Each point is reached from the start by the listed moves, each made once or not at all, plus a little noise. Say if it took an odd or an even number of moves. Then give how often each move was made.

Moves:
(1): [ 1.33 -1.44 -0.68 -0.03]
(2): [0.40 2.33 0.87 4.45]
(3): [ 0.99  1.53  0.12 -1.20]
Start: [ 0.29 -0.55 -1.44 -0.92]
Points:
[ 1.63 -1.95 -2.12 -0.96] => odd (1, 0, 0)
[ 2.97  1.92 -1.12  2.28] => odd (1, 1, 1)
[ 0.71  1.76 -0.52  3.49] => odd (0, 1, 0)

Moves:
(1): [ 0.90 -0.25 -0.86  0.32  0.45  0.22 -0.29  0.40 -0.67 -1.50  0.31]
(2): [ 0.34  1.90  0.65  0.85 -0.74  2.32  0.02 -0.45 -0.69 -0.31  0.52]
(3): [-0.37 -0.69  1.67 -0.86  0.05 -0.60 -0.45 -0.44 -1.01 -0.27 -0.44]
(4): [-1.17 -0.91  0.60  2.02 -0.53 -0.42 -0.63 -1.20 -0.70 -0.23  0.36]
(5): [ 0.46  0.12  0.60  0.81  1.60 -0.82 -0.99 -2.49  0.96  0.46 -1.70]
(6): [-0.14  0.82 -1.13  0.11  0.65  1.95  1.86  1.77 -0.82  1.43 -1.24]
(7): [-0.12  1.54 -0.44 -0.54  0.34 -0.52  0.65 -0.22 -0.60  0.03  1.13]
(8): [ 2.28  0.55  1.37  0.18 -0.11 -0.92  0.66  2.42 -0.52 -0.15  0.51]
(9): [-0.10  0.69  0.86  0.77  0.23 -0.56  2.80  0.18  1.84 -1.60  0.50]
Start: [-0.65  0.04  1.87 -0.96  0.31  0.07 -1.48  2.30 -3.07 -2.00  0.31]
Points:
[ 1.08  1.92  4.56  1.81  2.93 -1.58  2.11  2.71 -4.59 -3.71 -0.25] => even (1, 0, 1, 1, 1, 1, 1, 1, 1)
[ 2.24  3.88  3.12 -0.87  0.90  2.48  0.93  5.77 -7.46 -2.83  1.11] => even (1, 1, 1, 0, 0, 1, 1, 1, 0)
[-0.90  3.47  4.64 -0.77  0.15  0.74  1.52  1.35 -3.60 -4.20  2.00] => even (0, 1, 1, 0, 0, 0, 1, 0, 1)
[-0.83  0.97  3.87 -0.12  2.79  0.00  1.71  1.25 -2.10 -1.98 -2.62] => even (0, 0, 1, 0, 1, 1, 0, 0, 1)

Moves:
(1): [ 0.23  0.55 -1.14 -2.01  0.42 -0.75 -0.63 -0.33 -2.00 -2.03 -0.18 -0.52
 -0.07  2.16 -2.45]
(2): [-0.34 -0.55 -0.43 -0.38  0.59 -0.57 -0.22  0.05  1.25  0.81  0.56  0.82
 -1.54 -0.24  2.42]
(3): [-0.30 -0.09 -0.07 -0.18  0.93 -0.32 -0.51  1.39  1.41  0.00 -0.65 -1.12
  0.58 -0.05  0.91]
(4): [-2.12 -0.74 -1.45  0.26 -1.85  1.00  1.44 -0.93 -0.19  0.48 -2.06  0.81
 -1.89  0.68 -0.58]
(5): [-1.28  0.97 -0.17 -0.18  1.21  0.41  1.42  0.39 -1.64  0.04 -0.69 -1.08
 -1.21 -0.21  1.26]
(6): [-0.01  1.08  1.66 -0.07  0.87  1.13 -4.00 -0.49  0.41  1.79 -3.11 -2.13
 -1.60 -0.64  0.97]
(7): [-0.22  1.94  1.01 -0.23 -0.10 -0.92 -0.80 -0.01 -0.42 -0.20  0.32 -1.43
 -0.29  1.11 -0.52]
(8): [-0.88 -1.37  0.97  1.18 -0.62  0.49 -0.44 -0.37 -0.96 -0.34 -0.46 -0.83
 -2.78  0.19  1.29]
(9): [-1.35  1.33 -0.61 -0.28 -1.43  0.15 -1.78 -0.64 -0.36 -3.05 -2.41  0.17
 -1.25  1.08  1.72]
(10): [-0.42 -0.76 -1.01 -0.11 -1.12  2.02  0.23  0.59  0.98  0.77  1.36 -0.20
 -0.65 -0.81  0.67]
(11): [ 1.16  0.70 -1.50 -0.66  1.44 -0.95  0.18  1.19  2.12 -0.39 -0.90 -0.58
 -1.44 -1.31 -0.69]
(12): [ 1.79  1.39 -2.66  3.10  0.27  3.37  0.04 -0.51 -0.69  0.56 -1.61 -0.81
  1.97 -0.65 -1.77]
(13): [ 0.89  0.88 -0.56  0.36  0.24 -0.63 -0.39 -0.80 -0.77  2.38 -0.20 -1.48
 -0.44 -1.47  0.75]
(14): [ 0.51  0.14  2.10  1.08 -0.65  0.96  0.36 -1.43 -0.66 -0.45  0.50 -0.59
  1.50  0.95  1.65]
Start: [ 1.59  0.72  0.56 -1.14  0.24  1.37  0.00 -1.14  0.01  0.10 -1.30 -0.38
  1.30 -1.05 -0.42]
Points:
[-0.72  4.55 -4.78 -0.82 -0.87  3.32 -2.48 -2.15 -1.03 -3.34 -7.29 -2.44
 -1.19  3.05 -0.68] => odd (1, 1, 1, 1, 0, 0, 1, 0, 1, 0, 0, 1, 0, 0)
[-0.23  1.31 -6.47  0.26  0.96  6.65  1.64  0.25 -1.00 -0.80 -6.49 -4.73
 -4.19 -1.07 -1.80] => even (1, 0, 1, 1, 1, 0, 0, 1, 0, 1, 1, 1, 0, 0)
[-1.17  1.55  0.53 -1.96  1.73  3.10 -1.89 -3.07 -1.66 -0.03 -7.63 -4.53
 -7.70  0.55  3.52] => even (1, 1, 0, 1, 1, 1, 0, 1, 0, 0, 1, 0, 0, 1)

Moves:
(1): [-0.41 -1.05 -0.57 -1.30 -1.24  1.23  0.97 -1.95 -0.57 -0.03 -1.08  0.51
 -2.28  0.93  0.02  1.01 -1.20 -1.09 -0.86 -0.92 -0.23  2.31 -0.64  0.98]
(2): [ 2.08 -0.51 -0.05  0.17 -2.03  1.37  0.22  0.41 -0.99 -0.84  1.02  0.93
  0.48  1.28  0.10  0.49  1.15 -0.68  1.11  1.62 -0.41  1.13 -0.10  0.89]
(3): [ 0.07 -0.44  0.37 -1.07  0.49  0.47  0.83 -0.08 -0.19  0.10 -0.47  1.44
 -0.12  0.54  0.29  0.36  0.33  1.19 -0.59 -0.65  0.68  0.45 -0.76 -0.43]
(4): [-0.05  0.30 -1.21  0.38  0.12 -0.51  0.44 -0.03  0.27 -0.25  0.57 -0.79
 -0.30 -1.59  0.14  0.84  0.65  1.00  0.27  0.20 -0.32  0.40 -0.43  0.55]
(5): [ 0.78  2.07 -0.84  0.66  0.85  0.81  1.82 -0.23 -0.44  0.63  0.32 -0.22
 -0.24 -0.26  0.15 -0.21 -0.36 -1.27 -0.42  0.78 -0.17 -0.93  0.91  0.10]
(6): [-1.66  0.99 -1.28  0.48 -1.33 -1.31 -0.34  0.53  0.89 -1.71 -1.29  1.20
 -2.19 -0.06 -0.58 -0.32 -0.91  0.00  1.18  1.05 -0.84 -0.90  2.31 -1.18]
(7): [-0.64 -0.48  1.17  0.80 -0.52 -0.77 -1.42 -0.70 -0.22 -0.15 -0.15 -0.35
  0.14 -0.09  0.23  0.22  0.37  0.34 -1.00  0.93 -0.31  0.49  0.22 -0.18]
(8): [ 0.47  1.67  0.25 -0.63  0.28 -1.09 -0.74 -0.66 -0.47 -0.11 -1.15 -1.30
  0.06  1.09 -0.03 -0.85 -0.20 -0.20 -0.48  0.06  0.21 -0.55  0.58  1.11]
(9): [ 0.44  0.41 -1.09  0.36  1.38  0.35 -0.92 -0.53 -1.80 -0.04  1.77 -0.02
  0.77 -0.43 -0.04  0.42  1.46 -0.43  0.85 -0.68  1.48  0.02 -0.32  0.74]
(10): [-0.71 -0.86  0.22  1.18  0.80 -0.44 -0.21  1.17  1.12 -0.04  0.16  0.50
 -0.32 -0.35  0.18 -0.82  0.91  0.74 -0.06  1.26  0.00  0.84 -0.90 -1.02]
(11): [-0.19  0.96 -2.54 -0.17 -0.92  0.79 -1.58 -0.28 -1.24  1.17 -0.19  0.74
 -1.38  1.17 -0.49  0.59  0.90 -0.01 -0.64 -1.25 -0.32  0.85 -0.36 -1.46]
(12): [ 0.11  0.71 -0.41  1.41 -1.08  0.35 -1.53 -0.32 -1.33  0.70  1.35 -0.68
  1.46 -1.40  0.15 -2.16 -2.29  0.76 -1.28  0.26 -0.60  1.26 -0.05 -0.75]
(13): [ 0.66  0.01  0.67  0.98 -0.17 -1.33  0.89  1.50  1.18 -0.12  0.04  1.46
  0.34  0.78 -1.21 -0.56 -0.36 -1.35 -1.12  0.47  0.96 -0.13  0.95 -1.20]
(14): [-0.08  0.25 -0.51 -0.44  0.65  0.87 -1.66 -0.23  0.13  0.00 -0.33 -0.67
 -0.34 -0.15 -0.31  0.51 -0.14  0.25 -0.07  0.24  0.17 -0.21 -0.67 -0.79]
(15): [-1.21 -0.76 -0.74  0.72  1.47  0.93  0.34 -0.07 -0.72  0.00 -0.11 -0.23
  0.55 -0.88 -0.44 -2.04 -0.52  0.58 -1.51 -0.45 -1.06  0.02  0.80  1.05]
(16): [ 1.38  0.93  0.55  1.95  0.89 -0.92  0.74 -2.13  0.95 -0.83 -0.82  0.05
 -0.49 -0.65 -1.30  0.10  1.25  0.59  0.11  0.10 -0.34  0.24 -0.23 -0.66]
(17): [ 1.34 -0.51  1.49 -0.41 -0.12  1.18 -0.32  1.08 -0.29  1.33 -0.69 -0.18
 -1.51 -2.30 -0.58 -1.90  1.16 -1.22 -0.35  1.94  0.61  0.76  1.28  0.65]
(18): [ 1.48  0.22  0.22  0.45 -1.98  0.39  0.56  0.94  0.57  1.20  0.57 -0.81
 -0.92 -1.01  0.06 -0.39 -0.72  0.91 -0.95  1.59  1.33 -0.86  0.63  0.16]
(19): [ 0.36 -0.64 -0.39 -0.39  1.02  1.19  0.66  0.08  1.60  1.12  0.76  0.93
  1.20 -0.84 -1.36 -0.75  0.56  0.40 -0.31  1.54  0.03  1.32  2.04  0.95]
(20): [-0.89 -1.47 -0.45 -0.90 -0.66  0.46  0.54 -0.51  1.74 -1.50 -0.06  0.02
 -2.19 -1.62  1.61 -0.13  0.90 -0.48 -1.14 -0.60  0.94 -1.47 -0.40 -0.57]
(21): [ 0.88  0.02  0.11  0.68  0.24  0.53  0.11 -0.81 -1.63  0.86 -0.59 -1.98
 -0.21  0.80  0.19  0.94  0.25 -0.15 -0.95 -1.63 -0.24  0.90  1.35 -0.61]
(22): [ 0.21 -0.48 -1.20  0.03  0.52 -1.23  0.75 -0.46 -1.29  0.62  1.41 -0.41
  0.61  0.19  0.16 -0.05  0.17 -1.23 -0.88  0.84 -0.17 -0.87 -0.91 -0.90]
(23): [ 0.36 -1.17 -0.34 -0.53  0.61  0.10 -1.24  0.34  0.03 -0.09 -0.29 -0.22
 -1.03  0.80  0.72 -0.63 -0.49 -0.79 -0.38 -0.21 -1.29 -0.72  0.46  0.45]
(24): [-0.97  1.03  1.22  0.02  0.65  0.96 -0.35  1.24  0.78  0.43  1.93  0.54
 -0.67 -0.16 -1.20 -0.09  1.17  0.88 -0.39 -0.04  1.59  0.30 -0.54 -1.16]
Start: [-0.06  0.04  0.28  1.88  1.14  0.13  0.13  0.76  0.50  0.14 -1.28  0.13
 -1.53  0.11 -0.06  0.66 -0.32 -0.44 -0.70  0.64  0.61 -1.26  0.48 -0.48]
Points:
[ 4.06  2.41 -1.54  5.93  4.90  1.02 -0.16 -1.11 -0.52  3.68 -3.62 -1.97
 -4.45 -1.79 -3.99 -3.61  2.82 -2.50 -7.47  3.15 -1.62  1.41  8.05  0.30] => even (0, 0, 0, 1, 1, 0, 1, 1, 0, 0, 1, 0, 1, 0, 1, 1, 1, 0, 1, 0, 1, 0, 1, 0)
[ 1.14  5.16 -4.59  8.20 -0.61  1.02 -3.24  1.03 -1.46 -0.25  2.54  0.21
 -4.47 -2.89 -3.52 -3.59  2.57  3.78 -2.46  4.28  1.30  1.52  1.84 -2.29] => even (0, 1, 0, 1, 0, 1, 0, 1, 1, 1, 1, 1, 0, 0, 1, 1, 0, 1, 0, 0, 0, 0, 0, 1)
[-1.77  1.65 -5.60  0.97  0.11  0.15  2.13 -0.26 -0.02 -0.52 -1.63  2.95
 -7.08  0.08  1.07  0.94  0.70 -2.24 -3.19  0.76  0.69 -4.15  1.24 -4.97] => even (0, 0, 1, 0, 1, 1, 0, 0, 0, 0, 1, 0, 0, 0, 0, 0, 0, 0, 0, 1, 0, 1, 0, 0)
[ 0.18 -0.40 -6.43  0.56 -2.94  3.76 -2.59  0.97  1.52  0.90  1.51  2.08
 -9.49 -1.16 -0.58 -1.74  0.47  1.25 -6.20  5.63  1.39  2.03  0.76 -3.67] => even (1, 1, 1, 1, 0, 1, 0, 1, 0, 1, 1, 1, 0, 1, 0, 0, 0, 1, 1, 1, 0, 1, 1, 1)
[ 1.34  0.94  1.06  4.81  3.48 -2.56  1.77 -1.68  3.42  0.12  0.67 -1.72
 -3.00 -2.04 -2.88  0.36  4.49 -0.60 -6.46  2.46  3.01 -0.61  3.18 -3.15] => even (0, 0, 0, 1, 0, 0, 1, 1, 0, 0, 0, 0, 1, 0, 0, 1, 0, 0, 1, 1, 1, 1, 0, 1)
